Each row is a point. Two turns around zero, p and q, are shown by what they do to some points. Write where each new point lands after one turn and then the other. Backwards means that the second turn is done in reverse. Each puzzle has new turns, and all numbers are rounded.

Turn p:
[ 41  13 -38] -> [ 54   1 -20]
[-48   6  31] -> [-49  20  23]
[-2 -3 25] -> [-13 -10  19]
[  8 -15 -18] -> [  7  -9 -22]
Turn q:
[-42  -2  35] -> [-52   4  16]
[-7  1 11] -> [-11   5   5]
[ 16 -45 -36] -> [ 35 -48   9]
[-4 38 -1] -> [ -8  25 -28]
[37  9 -9] -> [36 15 -4]
Where do these land?
q, then p: [-26  19 -37] -> [  2   9 -48]
p, then q backwards: [ -4   1 -21] -> [ 5 19 -8]
q, then p: [ 43 -12  46] -> [12 -4 63]
p, then q: [ -6  -1 -43] -> [ 24  -5 -36]
p, then q backwards: [17 14 27] -> [ 13 -30  13]
p, then q backwards: [-23 -21  28] -> [-37 -11  15]

Turn p:
[-11  -1  -9 -12  -2  37] -> [-17  -9 -28 -10  12  19]
[ -5  -6   0  -9  10 -14] -> [ -7   4  10  -2   6 -15]
[  0  15 -13  -9  -6  -8] -> [  6  13 -13  -6  -6 -12]
[  9   0 -16 -16  -4  12] -> [  5  -6 -20 -14  10  -4]
[  7   6  48  -8  -5 -15] -> [  7  16  41 -19  -8  17]
[ 1 -2 22 34 -9 -9] -> [  8  -5  23  21 -23  15]
[  4  -8  -6 -12  -6  -7] -> [  2  -6   0 -12   0 -12]
[-10   1 -19  26  -5  -3] -> [ -2  -6 -13  26 -16  -7]
[ 7 -6 -6  8 27  7] -> [ 1 -4  1 18 25  0]
Turn q:
[  9   3   9 -22  35   6] -> [ -8   0  -8 -29  18  24]
[ -3   2 -14  15   3  -9] -> [  4   1 -10   5   6 -18]
[-10 -19 -13 -13  12   8] -> [-23 -17 -11  -9  -3   0]
[ 13   1  -8 -11 -24 -13] -> [ 21  -8   4  -4 -23  -5]
[ -5   2   7 -13  -3 -15] -> [  2   1  14 -15  -5  -5]
[-1  3 17 24 16 33] -> [-15  13  -5  26  24  23]
[ -6  18   1   7 -36  -4] -> [ 14  19  13  16 -25 -11]
[  3 -11   1  14  -2  -7] -> [  5 -10   4  10   8  -8]
Where do these land?
p, then q: [ 16  18 -10 -15 -24  -7] -> [ 24  -5 -10 -16 -23   6]
p, then q backwards: [-21   2   1  -8 -16   7] -> [-12   0 -10 -20   3  12]
q, then p: [11  1 12 10  4  9] -> [ 3 -2 -2 12 12 13]
p, then q: [-12  -6 -10  12  29  14] -> [-17   5 -11  11  25 -16]
p, then q backwards: [-21 -23   9 -25 -18   2] -> [-21 -17  -2 -33  12  -6]
q, then p: [ 25  -1  18  -3   2 -23] -> [ 17  -7  16 -13  25   9]
p, then q: [ -9  14 -14  15  -6 -17] -> [ 20   9   2  12  -7 -18]
p, then q: [  3 -18  -3  11  -2   4] -> [ -6 -17   5   9   6  -3]
q, then p backwards: [ 7 13 -2  2 31 11] -> [  1  15  -5 -17  12  25]

Turn p:
[ -3  -9  -6   5 -10  13 -12 -14  -1] -> [  4   0  -1   0 -13  21   3  -1  10]
[ -2 -12   3   4  15 -14  -4   0   9] -> [ -9 -10  12   2   5   2  -8 -14  -9]
[-16  -2  16  11 -11   5  13 -10  -7] -> [-8 13  9  4 -9 -4 22 -7 13]
[ 13  17 -12  15 -13   7   1  11  -4] -> [18  0 -7 18  2 -3  5 21  1]
[ 17 -21   6 -19  17  -1 -14  18   7] -> [ -1 -15  12 -25   0   3 -18   6 -26]
[ 14 -11  11  -4   6  -1 -15  -7  -6] -> [  6   2   4  -9 -13   9  -5  -8 -18]
[ 11   9 -19  -4  -5 -19  16 -14   0] -> [  8 -12 -24  11  -1 -17  -5 -13   7]
[ -3  13  15  -9  -7   4 -20 -10  15] -> [ 10  22  10  -7  -3   7 -19  -4  11]
[-10  -9   8   1  18   5  16  26  -8] -> [-20  -5  10  -9  17  -9  18  11 -15]
[ -3   2   3  -7 -10  -7  16 -13  12] -> [  3  -2   0  -4  -3 -15  -1 -13  19]
[  0  13 -20   2 -15   0 -10   9 -13] -> [  0   3 -18  16  -5   4  -6  22   2]
[-18  10  -6   4  17   9  13   4  -4] -> [-12   5  -6   1  25   2  14   1   4]
Turn q:
[  3  16   9 -10  20  -7  -6  27  -2] -> [  0  20  14   1  11   0 -27  13   5]
[  4   4   7 -12  -7  11 -13  16 -38] -> [-15   7  15 -21 -18  10 -14  19 -20]
[ -6 -11   9  -9  -1 -12  -3  -8   3] -> [-12  -5   7  -5   3 -10   4 -10   9]
[ -3 -34 -18  10  -4  -8   8 -11  -5] -> [ -8 -28  -9  -5  16  -4  24   3  -8]
[-7  1  7  3 -9  2 11 16  9] -> [-2  7 -3  8 -3  4  5 14 17]
[  3  17 -13 -13   2  -6  -6  -4  -4] -> [  8  12  -3  -7  -2 -16  -9  -3 -11]
[-11   4   0  19   5   0   1  -6   6] -> [ -4  -4 -13  18   3   5  -3  -7   0]
[16 13 -4 13  4 -6 20 -8 10] -> [22  0  3 24  2 -7  8 -2 -5]
[ -6  -5   6  -8  -6  31  -1 -16   8] -> [  1   7  -7 -12 -12  21  15 -20   5]
[  7  -5  -4   5  -3  -6 -10  -6  13] -> [  9 -14  -4  -2   2  -5  -3  -7   8]
Where do these land?
q, then p: [  3  -9 -48   8   7  21  -5   8   4] -> [  5 -25 -35 -15  12   8   1  16 -22]
q, then p: [-20  -2  15 -12  -5   4  -5 -10   2] -> [-6  9 -3 -1  2  1 -3 -9 27]
q, then p: [ -3   2   5   8  11 -15   4   8 -11] -> [-13   8  11  11   5   6   2   1 -11]
q, then p: [  6   6 -18   5   4   4  20   6   1] -> [  9  -6  -9   9  11  -9  10   9 -16]
q, then p backwards: [  2   8   2  -9  13 -11  -6   8  20] -> [-3 21  3 -6 -2 -4  2 -4 21]
p, then q backwards: [  8   8 -12   1  -4  -1  -4 -20  -9] -> [-5 12 -8 11 -4 13 -2 -7 14]
p, then q: [  8   4  12 -13  -6  -4  -2   4 -10] -> [ -2   4   2  -5 -11 -16  -7   8  -4]
q, then p: [-11  -2  16  23   1  21  -7   7  -3] -> [ 3  1  7 -2  1 26 14 16 16]
q, then p: [  9 -18  15  -7   3  -5  15 -14   1] -> [ -1   3  13 -10   1 -13  16 -20   2]
q, then p backwards: [ -2   3  13  -5 -23 -14  -9   2   5] -> [ -6  -9   3  -9 -25 -10   8   0   5]

Turn p:
[13  1 -5  5  3 14  6 12  1 12  6 18] -> [  5  -7 -11   4   3   9  -3  17 -20  -9  -1   6]
[ -6  25  -6 -34  18  -9   1  10 -21  13 -13   8] -> [  1   5 -22 -18  33  -7 -16   2   0  25  18   8]
[ -6  -1 -13  25 -14   0   6  -5  19  24  12 -37] -> [  5  14   7  35 -37   3 -17   6   8  11  -7  -9]
[-12 -24   7 -13  -9 -16   3  -3  -6  -6 -30  21] -> [ -8 -16   2 -33  -9   1  12 -23  -3   7  10  20]
[-23 -29  -6  14  13   3 -15  11   5 -17   4   4] -> [-29 -25   1   3  -6   3  -8 -15  10 -19 -15   1]
[ -2   1  -8   0   6   6   3 -23  -2 -17  22   5] -> [ -4   7   8  11   9  -6   1 -11  -5 -24  13 -14]
[-26  27  34  25 -10  14   4   5  20  15 -10  -1] -> [ -3  32 -14  18  -6  32  17   0  14   7 -21  26]
[ 19  10   3   3   3 -30   3 -15  25 -15   3  -7] -> [ 20  -7   2  18  -3 -20  29  -4  16   3  10  -9]
[ -2 -32 -11  -1  25  12  -7  -1  -2 -17 -15  -6] -> [ -4 -34  12  -6   7   9 -15 -23   2  -7  -9 -11]
[ 13  24  -7   1   0 -12 -17 -28 -19  14   4  -6] -> [ 25  25   5   3  10 -32 -13  -4  -2   0   1   5]
[  2   4 -15 -24 -18   8  -7  19   7   3  -6 -12] -> [  4  -1  -6 -19  -9   8 -15  22  18   7  10 -11]
[  0   5  -6  11   8  -4   6   2  -7 -27  -8  -1] -> [ -1  -5 -12  -4   6  -5  10 -17  -1  -3 -11 -19]
[ 29 -10  31 -13 -27  15  15  15 -21  17  30  14] -> [-10  13  26 -14   3   6  16  48 -39   0   3   6]
Turn q:
[ 15  -3 -26  -4  22   7  27   7  -6   8   0  -7] -> [ -2   6 -28  10   2 -20  21  11 -13   2 -12 -13]
[ -9   0   9 -31  25  -8  21   5 -20  -6 -10 -13] -> [  2  25  10  10  17 -13   0  26 -18 -18 -17  -2]
[  3  28 -18  14   9   4   0  -1  -2  13   0 -11] -> [ -7  -1 -18  22  -1   6   1   2 -14  14  17  -9]
[-14  -3   1   0  15   0  11  23  32 -17  37   0] -> [-12  16   5 -19   5  -7  29   8  27 -11  27 -21]
[-26  -6  11 -35   5   1 -19 -10  24  -8 -28 -15] -> [-15   2  16 -19  28  34 -18  25   0  -8 -18  -2]
[ 20  11  -1  15 -14 -22   2 -27  -5  -3   7  12] -> [  5   5  -4   1  -1 -16 -22 -34  -1  20   6   3]
[ 14   3  28 -13   2 -20  -4  11  11 -35  -8  11] -> [-14  30   6 -11  10  -4 -14  -9  22 -22  -2  25]
[-10   9  12  22 -10   5  13   0  14  -5  -4  17] -> [-12  -6  16   8   5  -2  13 -12  17  16   8  13]
[-13 -23   1   6   5   8 -21  -2 -13   9 -12 -12] -> [ 19 -25   1   3  -2  10 -11  20   3  -8  -8  -1]
[ 16  19  -9  10 -12   9  13  -3   0 -17   5 -18] -> [-14   8  -9  23  -5   3   3 -24   3  -2  -2 -17]
[-11 -10  -5  11 -16   4 -23   3 -18  -2  13  39] -> [  3 -34  13 -18 -18 -15  -4 -12  -5  -9  19  18]
[  8 -13 -16   2 -23  -4  -3   9   2  37   6 -18] -> [ 15  -3 -11  -7 -37  13   4   8  -5  23 -10 -14]
[  7 -11  12   2  -9  18 -18 -15 -20  27  -4  14] -> [ 31 -24   1  -4  -5  11  -1 -10 -18   3  -6  19]
Where do these land?
q, then p: [-17   1  15  26   8 -15   9   7 -16  -5  -6  -4] -> [ -3  -8  -6  19  -9 -10  22  13   2  -4 -19  16]
q, then p backwards: [ -8 -12  33  -5  18   6  12   6  -8 -14  -7 -12] -> [ 14  14  20   5   5  15 -25 -14  11  -3  17  -1]
q, then p: [ 11  -5  34   6   5 -23  10 -12 -27 -23   5  16] -> [ 20  -3  -2   7  18 -32  36  -8   9 -12  -2  18]
q, then p: [-20   5   2 -14   0  -9   4 -14 -18 -17  -1   2] -> [-12   2  10  -4  18 -14  10  -8  11   8 -19   8]
q, then p: [  8  21 -22 -11 -23  22  27  13  19   6  10 -21] -> [ -2  39  -4   5 -20  25 -15 -19  -7  22   2 -18]
p, then q backwards: [  7  15   8   5  16  -8 -29  -2  -5   2   2  -2] -> [  5 -18  13   5  17  -7  15  -9  -5 -12 -15   6]
p, then q backwards: [  7   1  -4  -3  22  -8   1  12  -3   2 -21  14] -> [  9  -8  -9   8  10  11  -8 -19   3  11  -9  16]
p, then q: [ 17 -14 -18  10  -3  -3 -28  -7 -15   0 -13  -8] -> [  3  10  -5 -15  -2   7 -33  -3   7  -7 -18  16]
p, then q backwards: [ -2 -13  11  -9  -9 -16 -22  18  -4  10  -2  13] -> [ -8 -15  -4  -1   1  -9  -3  16   6   0 -16  29]
p, then q: [-10   2  14   9  -5  10   6   0   6 -30  -2  14] -> [-17  -1  10  12  21  -6  12  -4  -2  -3 -16 -15]
q, then p backwards: [  3  -2 -34 -11 -16   4  11 -11  48  17  15 -14] -> [-10   7   3 -11 -13  -1  34  31 -15 -32 -23 -23]
p, then q: [ -2   0 -40  -6  -5  36  21   7  24  21  34  -7] -> [  0 -25  -7  17 -37  21   4 -10  20 -34  28 -20]
p, then q: [  7   0   0   2  -9   4 -20 -17  -2  31 -16  10] -> [ -2   2  -9 -17  -4  -2  -6 -23  -9  -7   5  31]
